Each row is a point. Examples show where two turns around zero, p and q, send a point. Where does a point land after both, in the order given? Backwards means that the second turn is done in reverse. Each puzzle has new turns, and all numbers are rounded.
In the rows, 128 means zero.

Turn p:
[104 139] -> [119 153]
[169 125] -> [155  97]
[111 120] -> [110 134]
Turn q:
[159 141] -> [151 103]
[136 147] -> [149 127]
[106 109] -> [103 142]
[110 151] -> [143 153]
[130  91] -> [ 94 113]
Where do these land?
p, then q backwards: [117  98] -> [131  96]
p, then q: [121  88] -> [ 95 151]
q, then p: [123 156] -> [156 121]
p, then q: [135 149] -> [144 113]
q, then p: [145 149] -> [140 104]

Turn p:
[ 98 122 132] -> [106 150 130]
[108 161 115] -> [146 161 143]
[167 104 151] -> [120  78 124]
[139 125 114] -> [139 124 115]
Turn q:
[141 108 105] -> [143 140 101]
[118 173 119] -> [ 83 135 137]
[148 108 144] -> [158 135 137]
[137 103 144] -> [158 124 133]
[128 113 112] -> [136 128 107]
[ 96 163 144] -> [ 91 105 152]
Where do these land?
p, then q: [139 107 107] -> [126 138  98]
q, then p: [124 106 162] -> [118  89 126]
q, then p: [101 114 118] -> [121 129  97]
q, then p: [140 135 109] -> [143 145 133]
q, then p: [137 177 144] -> [103 147 170]

Turn p:
[ 93 129 152 140  93 117] -> [ 92 145 128 110 104 100]
[169 164 131 143 125 105] -> [159 127 165 144  95 134]
[ 99 112 101 112 150 147] -> [121 137  91 139 163 133]
[157 118 110 145 129 132] -> [138 100 125 142 116 147]
[158 155 112 123 123 141] -> [164 133 128 128 111 151]
[106 116 147 129 136 111] -> [105 130 139 129 142 106]
[101 107 136  93  96 114] -> [123 129 105  98 133  81]
[104 101 160 126 147 150] -> [ 91 127 133 106 163 135]
[165 149 103 140 152 135] -> [160 122 137 157 124 163]
Turn q:
[140 128 139 139 148 146] -> [128 136 140 138 155 119]
[135 164 140 130 148 138] -> [124 167 129 145 140 130]
[113 117  82 124  59 144] -> [163  82 129 126  92 181]
[158 119 119 114 147 141] -> [144 136 126 107 160 126]
[117 113 149 124 156 130] -> [103 132 146 118 141 108]
[125 127 135 114 154  82] -> [ 99 141  99 106 121 102]
[140 124 103 149 138 115] -> [126 113  98 135 146 131]
[107 121 152 129  60 116] -> [148 104 145 141  63 120]
[117 138 132 129 142 140] -> [115 140 139 134 135 135]
Where do these land?
p, then q: [127 132 122 132 166 108] -> [112 130 127 156 148 106]
p, then q: [133 144  95 150 112 155] -> [157 112 135 145 130 166]
q, then p backwards: [132 126 122 149 121 113] -> [128 114 106 131 125 120]
q, then p: [178 132 147 105 109 126] -> [179 114 154 132 112 124]
q, then p backwards: [108  77 184 129 159 138] -> [115 103 190 129 132  78]
p, then q: [110 155 122 124 114 129] -> [138 145 112 141 113 144]
q, then p: [109 129 103 107 114 126] -> [132 130 101 100 129 137]

Turn p:
[126 115 128 132 132 164 125 113 124] -> [144 130 108 122 131 154 134 113 116]
[130 167 157 147 125 145 109 111 132] -> [145 123 129 121 142 148  76 132 127]
[157 110 105 160 110 134 154 152 109] -> [150 112 117 169 139 121 159 118 158]
[125 153 103 163 115 138 113 143 136] -> [139 134 102 163 133 130 107 153 137]
[142 140 123  92 147 159 115 117 105] -> [151 165 146 124 123 144 127 103 102]
[140  97 127 122 146 111 147 103 136] -> [105 120 123 111 145 112 150  99 122]
[123 110 137 107 135  82  98 135 106] -> [123 114 151 119  95  85 130 129 102]
[107 111 137 147 127  91 139 131 105] -> [114  83 141 137 126 112 142 140 116]
[ 99 158  95 104 127  90 155 153 118] -> [ 88 147 167 161 122 120 145 165 127]
[138 100 141  92 157 158 150 134 175] -> [125 163 115  68 143 136 162 120 146]
[120 147 154 141  87 136 104 114 162] -> [122 117 106 113 109 147  76 135 154]
Turn q:
[139 141 109 182 142 122 136 122 110] -> [119 137 114 150 145 133  88 165 136]
[118 197 117 120 149 128 103 112 120] -> [141 135 129 122 138 101  84 121  70]
[134 143 122 119  95 152  91 140 127] -> [148 121 158  97 110 146 122 139 107]
[103 100 138 114 144 108 119 156 114] -> [118  90 131 117 150 120 137 104 151]
[ 97 119 138 136 126 130 152 133 118] -> [100 113 104 126 119 133 126 118 138]
[122 156 126 124 128 115 130 141 156] -> [150 139 105 106 130 114 123 122 121]
[134 122 122 146 171 159 127  97 136] -> [105 171 148 153 136 129 103 114 133]
[119 105 106 115  93 144 129 158 115] -> [118 105 134  98 130 167 152 139 128]
[147 108 124 100 102 109 115  90 153] -> [172 135 138 157 115 144 163 111 121]
[135 100 119 127 144 140 157 104 114] -> [ 95 142 130 161 136 140 145 127 133]
[177 102 134  98 102 147 122 142 139] -> [142 140 166 114 115 134 180 148 137]
[110 143 182 154 140  82 155 141 135] -> [130 107  79 135 111  75 114 125 162]
Where do these land?
p, then q backwards: [132 108 101 125 110 117 117 124 147] -> [116 131 153 132 132 127 162 120 135]
q, then p: [132 147 104 150 139 129 148 157 145] -> [127 175 138 135 126 116 130 149 116]
q, then p: [151 153 137 153 108 117 143 103 164] -> [139 145 127 174 126 113 104 130 163]
q, then p: [142 105 154 144 157 130 107  99  98] -> [132  80 106 105 136 117 102 149 130]
q, then p: [ 96 133 110  89 142 168 116 159 118] -> [115 132 163  97 111 159 140 113  84]
p, then q: [134 111 152 147 139 135 109 158 135] -> [146 133 137 123 153 122 165 144 134]
p, then q: [133 127 129 108 102 118 114 106  90] -> [133 110 138 155  86 144 120 134 131]
p, then q backwards: [121 144 132 146 113  89 119 113 159] -> [111 140 146 162 151 132 138 142  98]
p, then q backwards: [ 89 139 160 132 116 151 165 102  96] -> [108  94  89 122  95 145  99 126  95]
q, then p backwards: [150 113 101  86 154 125 142 159 129] -> [135 112 124 123 179 126 173 134 137]
